Rows are points. To make a cloud, some directions were put in groups of two or more. Within a group, all points are equally far from the middle, so they leave a hole (a ring in 2 directions, a hollow ball in 3). The other directions are filled evenly. Then the cloud was stretched, turned, moved and blurred a little. How many holes are there, and how many directions does each take, smallest first?

Cloud, 21 rows:
|  2.7 |  4.9 |  1.2 |
| -0.2 |  5.4 | -2.3 |
|  3.2 |  4.2 |  1.4 |
| -0.1 |  3.1 | -3.9 |
|  3.0 |  1.6 |  3.2 |
|  1.8 |  1.4 |  5.2 |
|  3.5 |  1.5 |  2.1 |
| -4.8 | -2.9 |  3.4 |
|  1.8 |  4.4 |  4.2 |
| -1.9 |  5.9 |  3.0 |
| -2.2 | -0.8 |  6.0 |
|  0.4 | -2.7 |  3.2 |
|  2.5 | -0.1 |  3.6 |
|  2.8 |  1.1 | -1.8 |
|  0.4 |  1.3 | -4.0 |
|  1.1 | -0.6 | -3.0 |
| -6.8 |  0.5 | -0.4 |
|  2.6 |  0.5 |  3.8 |
| -3.6 |  3.9 |  4.8 |
| -6.8 |  1.3 |  0.3 |
| -0.4 |  5.8 | -1.7 |
Holes: 1 (3)

Cloud, 31 rows:
| -2.7 | -4.5 | -2.0 |  3.2 |
|  2.7 |  1.9 | -5.4 |  2.1 |
|  6.7 |  3.3 | -1.9 | -0.8 |
|  5.7 |  4.1 |  1.4 | -1.3 |
|  4.1 |  3.5 |  2.6 |  1.0 |
| -1.6 |  1.5 | -3.8 |  4.5 |
|  4.5 | -1.0 |  0.7 | -6.7 |
| -0.8 | -2.9 |  2.4 | -0.4 |
| -1.0 | -1.6 | -4.8 | -3.7 |
| -1.4 | -3.0 | -2.1 |  6.9 |
|  1.0 |  1.7 |  3.3 | -5.2 |
|  0.3 | -1.9 |  1.3 |  5.6 |
| -2.9 |  1.7 |  1.6 | -0.4 |
| -0.6 | -3.2 | -4.9 | -2.5 |
|  4.4 | -2.7 | -4.9 |  0.4 |
|  1.8 | -2.0 |  2.4 |  3.3 |
|  6.7 | -0.2 |  0.9 |  0.3 |
|  3.1 | -1.0 |  2.5 |  3.3 |
| -3.5 |  1.6 | -1.5 |  1.9 |
| -0.3 | -3.7 | -5.0 | -1.6 |
|  0.1 |  1.3 | -5.0 |  4.3 |
|  2.0 | -1.6 | -5.6 |  4.8 |
| -3.1 |  1.7 |  1.3 | -0.1 |
|  1.1 |  2.6 |  2.3 |  3.6 |
|  6.3 | -1.8 | -2.9 | -1.1 |
|  4.1 |  1.8 | -0.9 | -7.9 |
| -0.4 | -2.5 |  0.7 |  5.8 |
| -1.9 | -4.0 | -1.2 |  5.1 |
| -3.9 | -3.2 | -0.4 |  0.1 |
|  1.4 | -2.6 |  2.9 | -0.7 |
|  2.5 |  0.3 | -5.6 |  4.2 |
Holes: 2 (2, 2)
